Every row gives one point. The ring and each string are closed loops that go straight from each point to the next, and from the last back to the first. Before rounding, they use only three directions, however many columns there are. Count how often each string passes through the ring. Passing back the other way cancels.
(in the rows, 128 means zero)

Ring:
[[155 184 146]
 [121 174 145]
 [102 150 137]
 [117 123 126]
 [153 120 123]
 [190 145 128]
 [190 167 136]]
String (7 x 3):
[[183 193 160]
 [149 200 156]
 [127 170 161]
 [140 155 144]
 [142 166 131]
 [154 166 142]
 [164 161 155]]
Times through: 0

Ring:
[[176 127 150 116 153  86]
 [149 161 119  70 150  85]
 [106 167  91  69 141  87]
 [ 79 131  97 128 131  91]
 [111  89 141 184 132  91]
 [155  88 162 178 143  89]]
String (17 x 6):
[[127 113 139 145 137  88]
 [111 102 174 153 119  78]
 [109  65 187 211 117  83]
 [100  80 171 191 118  83]
 [103 106 152 154 123  83]
 [119 112 108 155 145  96]
 [ 98 104  75 178 149 106]
 [ 68 111  94 164 128  96]
 [ 49 117 131 143 106  81]
 [ 97 124 136 128 125  83]
 [122 124 106 135 146  94]
 [113 115  74 160 155 105]
 [110 117 127 142 134  89]
 [103 111 148 146 124  83]
 [126  98 114 175 148  98]
 [135  81 120 202 151 101]
 [146  96 111 179 157 101]]
Times through: 1

Ring (8 x 8):
[[180 202 136 149 151 142 115 145]
 [175 221 149 132 188 124 100 133]
 [155 203 149 120 202  96  96 113]
 [125 158 128 115 191  66 104  91]
 [102  94 104 129 139  58 125  83]
 [111  80 111 147 100  81 131  95]
 [129  95 120 157  88 106 132 111]
 [166 160 129 159 114 140 125 139]]
String (20 x 8):
[[175 209  78 142 172 129 134 148]
 [153 169 104 140 154 110 125 126]
 [153 155 153 145 133 117 109 120]
 [166 151 185 160 101 144 104 131]
 [164 137 163 168  82 149 117 136]
 [156 116 120 174  66 145 139 139]
 [144 107  84 168  77 127 151 133]
 [139 125  91 152 114 108 139 122]
 [140 139 120 144 132 104 123 115]
 [141 126 149 150 111 112 115 114]
 [145 107 162 165  73 130 118 121]
 [157 112 149 176  58 148 128 136]
 [165 147 101 167  97 144 141 146]
 [179 175 100 166 110 155 139 156]
 [169 185  87 149 147 131 136 144]
 [155 170 114 142 151 114 122 127]
 [155 163 155 143 140 117 107 121]
 [182 200 186 149 143 148  95 139]
 [193 223 167 149 157 155 101 150]
 [200 245 109 147 177 156 122 164]]
Times through: 3

Ring, 10 rows:
[[156 174 157 147 109 167 141 173 102]
 [176 175 152 148 105 126 119 163  82]
 [171 154 145 140 121  90 100 142  83]
 [152 134 142 134 142  81  91 132  94]
 [104  96 140 120 179  90  93 116 130]
 [ 89  80 140 108 183 109 115 103 157]
 [ 96  80 140 100 163 133 149  92 176]
 [115 101 144 103 134 164 177 101 177]
 [124 121 149 113 123 179 180 120 165]
 [139 158 157 137 114 186 160 162 128]]
String, 23 rows:
[[ 78  83 140 125 214  70  58 126 121]
 [ 84 114 150 139 196 116  77 160 114]
 [140 126 143 125 139 108 117 125 119]
 [168 131 139 122 120  84 118 109 109]
 [175 136 137 131 130  51  84 117  82]
 [125 131 146 143 170  84  69 153  88]
 [ 98 125 151 142 183 116  80 163 106]
 [127 124 146 127 148 120 118 133 123]
 [ 91 108 146 133 191 105  80 145 118]
 [ 68  77 141 122 218  81  66 124 132]
 [ 71  62 136 107 209  85  91  97 156]
 [ 56  78 146 118 211 129 101 129 158]
 [103 110 147 122 163 137 125 131 142]
 [135 107 140 107 131 124 151  97 152]
 [124 113 144 115 140 134 143 114 147]
 [113 111 146 117 149 142 140 122 148]
 [148 104 137  98 114 126 171  79 163]
 [124  71 133  79 128 133 191  50 201]
 [ 75  61 139  90 175 144 160  79 200]
 [ 74  89 146 115 186 144 125 125 162]
 [108 108 145 119 159 131 127 124 143]
 [141  95 134 101 135  94 140  78 150]
 [104  69 131 102 183  63  96  79 147]]
Times through: 3

Ring, 9 rows:
[[ 73 136 131 129 136 126 104 151 148 118 167  94]
 [ 89 134 128 143 130 126 110 142 164  84 177 103]
 [115 132 129 142 123 122 118 136 169  72 169 122]
 [143 133 134 113 119 109 122 136 157  96 135 150]
 [157 134 140  96 116 105 131 141 142 126 112 161]
 [165 132 154 112 107 114 168 148 123 158 108 149]
 [151 130 161 137 104 127 188 153 116 168 125 124]
 [122 132 157 141 113 132 174 157 117 169 138 105]
 [ 85 135 144 127 129 128 132 158 126 157 149  94]]
String (27 x 12):
[[141 136 143  86 121 105 127 148 128 155 105 151]
 [138 132 146 125 115 120 151 147 135 135 133 131]
 [180 127 164 154  93 129 210 146 124 146 128 136]
 [187 127 172 152  89 130 227 151 110 172 116 136]
 [163 130 167 130 101 125 201 157 104 189 110 131]
 [124 135 146 107 121 116 139 153 124 161 122 127]
 [129 131 150 139 114 127 162 150 131 143 142 116]
 [117 134 147 120 121 122 144 154 125 157 132 117]
 [ 98 136 148 108 127 122 136 161 113 183 127 106]
 [ 84 135 150 128 127 131 143 164 114 181 144  87]
 [ 74 135 146 135 130 134 136 162 122 165 156  81]
 [ 97 132 145 153 121 135 148 152 138 130 166  92]
 [100 135 139 125 127 123 126 151 139 133 149 109]
 [ 74 138 130 101 141 116  90 154 139 140 145 106]
 [ 39 139 120 120 150 124  69 152 155 110 178  82]
 [ 58 136 122 143 140 129  89 145 166  84 190  85]
 [ 69 137 120 125 141 121  80 143 166  85 176 101]
 [101 136 131 114 131 116 105 145 150 114 148 121]
 [121 131 139 148 118 127 142 142 153 100 162 116]
 [127 128 134 179 113 133 148 131 179  47 191 113]
 [135 129 126 163 116 124 128 125 189  29 184 131]
 [132 135 124 108 126 106  98 132 170  75 143 151]
 [123 136 132  91 129 106 103 144 146 124 124 145]
 [133 132 143 135 115 122 147 143 145 116 146 126]
 [160 130 145 141 107 120 161 137 151 101 141 143]
 [180 136 139  60 117  88 118 138 137 138  80 193]
 [163 138 140  53 122  90 114 146 126 163  76 182]]
Times through: 2
String:
[[170 124 177 185  86 146 249 156 107 174 140 106]
 [138 130 168 149 104 136 204 161 103 191 129 104]
 [112 135 152 115 121 124 151 160 112 183 125 110]
 [106 135 144 111 126 120 132 156 124 161 131 115]
 [ 79 136 147 116 131 127 131 164 113 184 139  90]
 [ 67 135 146 140 131 137 136 163 122 165 162  73]
 [103 132 144 153 120 134 150 150 140 125 165  96]
 [101 134 140 134 125 126 132 150 141 127 155 105]
 [ 65 139 128  98 144 116  81 154 141 138 148 103]
 [ 39 138 119 127 149 126  71 150 161  99 185  80]
 [ 81 132 130 170 128 137 122 141 169  71 198  86]
 [108 132 136 149 122 128 132 142 157  95 170 108]
 [111 135 136 118 126 118 119 146 146 120 144 123]
 [ 98 136 122 113 135 112  86 138 167  83 158 126]
 [125 130 127 159 118 124 125 129 182  43 182 125]
 [141 129 136 162 111 126 148 132 171  63 171 128]
 [133 132 139 131 117 119 137 141 151 105 147 131]
 [128 136 134  95 126 106 110 143 145 123 124 146]
 [148 137 131  68 126  93  98 139 145 125 101 173]
 [139 137 135  71 127  98 105 145 136 143 101 161]
 [143 133 144 118 115 115 145 144 139 130 128 139]
 [160 130 151 134 106 120 170 143 137 129 130 141]
 [174 130 156 127 102 118 181 145 127 147 115 149]
 [145 132 150 127 111 120 161 148 131 142 129 132]
 [134 135 147 100 120 113 140 152 123 162 114 137]
 [169 128 169 144  96 130 213 155 107 181 117 128]]
Times through: 3
